Each row of a before or after table is a point. One or more steps were done to the points. Then noise was added and the rows were shuffled. The steps act on columns, c1 being the first. What was done? A step turns or swaps two columns, mirrors them in a line or flattens them onto one, adds a multiple of one to another, or multiplies or shifts one. Angles are multiples of 10 degrees, from the lower column toward the higher: turns from -170 to 170, lines from 10 to 170 but not 90. Use the fewest steps. Two steps may share a column if one is a turn and the other turns, adds or multiplies; they go together, in the order done. Otherwise the lowest column goes first.
In the rows, 128 means zero.

Before:
[[ 67 132  88]
 [125 144 183]
 [126 170 127]
 [104 106 187]
 [100 158 104]
 [146 207 151]
 [142 118 118]
 [ 97 105 120]
 [138 156 161]
 [ 93 130 172]
 [104 149  95]]
After:
[[ 85 117 164]
 [145 125 127]
 [128  88 135]
 [ 96 119  92]
 [103 161 142]
 [ 77 194 107]
 [105 119 189]
 [102  73  90]
 [ 99 150 109]
 [ 91 150 167]
 [110 110  92]]
Steps: turn c2 and c3 by -30 degrees; turn c1 and c2 by 50 degrees

Before (13 x 8):
[[133 157 110 156 112 167 153 123]
 [111 163 163  81 104 135 106 160]
 [144 123 140 118 130 110 175  69]
 [113 129 107 126 148 125 130  93]
 [131 145 146 134 145 142 131 123]
 [137 174 131 133 136 107 137 102]
 [131 140  72  69 116  95 106 106]
 [152 129 152 141 121  80 165 166]
 [113 164 158 131 186 113 161 113]
 [136 140 135 156 203 148 111  88]
 [146 164 189 130 100 101 132 115]
 [133 121 201 143 160 112 108  72]
 [ 55 113 156 102 115 111 133 108]]
After, 13 rows:
[[136 145 145 137 113 143 132 121]
 [125 130 151  89 111  76  82 196]
 [ 55 114 153 135 136 148 117  80]
 [112 131 107 167 111 131 137  73]
 [114 142  72 113 153  95 146  57]
 [123 119 201 215 114 110 165  55]
 [143 143 136 200  73 141 187  84]
 [151 160 112 157 128 161  92 137]
 [111 165 160 148  55 123 122 107]
 [132 125 138 197  95 103  75  32]
 [133 160 189 145 151  99 107 110]
 [116 162 165  49 161 143 141 145]
 [126 174 136 165 116 104 125  90]]
Steps: turn c1 and c6 by -30 degrees; multiply c8 by 2; turn c4 and c8 by 40 degrees; multiply c7 by 1.3; turn c5 and c7 by 150 degrees

Before (12 x 12):
[[ 85 138 118 150 141 125 154 156 225 128 142 109]
 [175 126 114  72 138 100 166 106 128 126 155 129]
 [124 134 163  79 149 108 135 106  98 134 107 112]
 [150 120 172 111 178 124 119  80 117 135 142 144]
 [169 154 174 119 158 132  98 134 125 133 125 101]
 [ 92 119 126 138 119 147  94 168 174 142 146 134]
 [169  97 118 121 140  70 213 119 107 165 145 123]
 [101 122 102 148 124 185 150 142 195 149 127 104]
 [133 168 164 103 171 149 132 142 117 139 134 153]
 [ 93 136 151 154  98 163 148 148 181 112 161 112]
 [116 116 118 156 119 144 151 155 188 101 106 141]
 [136 137 142 111 188 130 117 123  83 104 147 111]]
After, 12 rows:
[[143 141 128 156 136 247  88 109 178 118  91 125]
 [152 146 135  80 134  24 129 145 114 164 138 107]
 [109 186 105 107 137  58 139 121 104 143 121 113]
 [125 170 136 104 162  91 121 127  94 163 128 160]
 [ 73 142 129  77 126  37 108 172 126 112 150 117]
 [150 124  97 159 115 229  97 121 152 124 130 155]
 [106 179 134 107 116  97 159 165 116 168 133 118]
 [126  99 108 156 141 227  98 114 128 146  79 123]
 [104 158 138 117 156 114 142  96 118 170 160 109]
 [147 126 150 145 126 234  93 124 110 106 110 113]
 [ 87 136 161 119 100  79  54 178 172 114 150 120]
 [135 120 143 135 122 194 140  82 133 124  85 155]]
Steps: turn c1 and c11 by 130 degrees; swap c2 and c5; swap c3 and c10; add 1.5 times c4 to c9; turn c6 and c9 by -70 degrees; turn c8 and c12 by 30 degrees; turn c7 and c8 by 150 degrees
